Each point is reached from the start by the listed moves, each made once or not at all, plus a little noise. Say if it took an odd or an even number of moves. Then give how often each move was made.

Moves:
(1):  26  37 -49  -1 -32
(2): -74  29 -39 -50   7
Start:  22  -4 -12  -6 -15
Points:
-26  60 -97 -60 -43 -> even (1, 1)
 57  30 -56 -14 -38 -> odd (1, 0)
-52  25 -53 -55  -3 -> odd (0, 1)

Moves:
(1):  20 -53  13  -4  33  39
(2): -41  19  23 -55 -77  48
(3):  63  23 -13  20 -43  45
(4):  49  44 -48  -6  -1 -53
(5): -25  28 -38 -20  33  19
(6): -51 -19 -41 -11  15   5
Start:   8  16  34 -25   7 -18
Points:
 31  89 -51 -49  32 -51 -> even (0, 0, 0, 1, 1, 0)
 -16    5  -21 -103  -27   23 -> even (1, 1, 0, 1, 0, 1)
-45  68 -30 -94 -65  98 -> even (0, 1, 1, 0, 1, 1)
 26 -10 -41 -42  55 -30 -> odd (1, 0, 0, 1, 0, 1)

Moves:
(1):  34  18 -45  11  -5  12  30  18  27  -2  36   1  -4  32
(2):  14  18  -1  23  40   8   1 -35  14 -20 -17  41  22  46
(3): -34   1  14  20  -8 -24   3 -10 -20 -27  12  24  -5  10
(4):  14  -3 -58  -3  25  10 -26   0  31  37  23   6  50  42
(5):  12 -24 -13  19 -31  35   1  -8  23  21 -27   9  20  -4
(6):   8  15  -8  -9  27  -9 -31  31   0  15  -8  -8  12 -16
(7):   3   8   4  18 -27  -2  22  21  10  -7  -4 -29 -33  16
(8):  32  33  32 -37  -3 -22 -19   8  11   7  14 -11 -16 -11
(9):  -3   0 -14 -14   2   5   5   0  11 -16  11   8  20  19
(10): -38 -39   2  24 -17  22  25 -25  28  11 -21  15  30 -27
(11):  -8   0 -15   2 -13  -9   5  26   4  34 -30  -6  -4 -11
Start:  11   8  20 -31  26  -7  13  -7   9 -11   6   9  -5 -18
Points:
  68   59 -121  -19  105   11    0   34   97   36   21   52   89   92 -> even (1, 1, 0, 1, 0, 1, 0, 0, 1, 0, 1)
 19  30   2 -38  28 -10  10  42  29 -18   5 -19  -6   0 -> odd (0, 0, 0, 0, 0, 1, 1, 0, 1, 0, 0)
 52  33   1 -73  11  -5 -25  46  60  51 -35   1  25 -39 -> odd (0, 0, 0, 0, 1, 1, 0, 1, 1, 0, 1)
 -6 -10 -34  86 -35  32 102 -19  96  -3 -43  66  20  41 -> odd (1, 1, 1, 0, 1, 0, 1, 0, 0, 1, 1)
 34  -1 -37 -17 -11  22 -10  46 115 105 -48 -14  56 -25 -> odd (0, 0, 0, 1, 1, 1, 1, 1, 0, 1, 1)
 24  15 -47  19  82  17 -39 -29  57  15  -8  80  96  61 -> odd (0, 1, 1, 1, 1, 1, 0, 0, 0, 0, 0)
 87  78 -68  12  33  -8   0  46 109  45   4  35  39  81 -> odd (1, 1, 1, 1, 1, 1, 1, 1, 0, 0, 1)
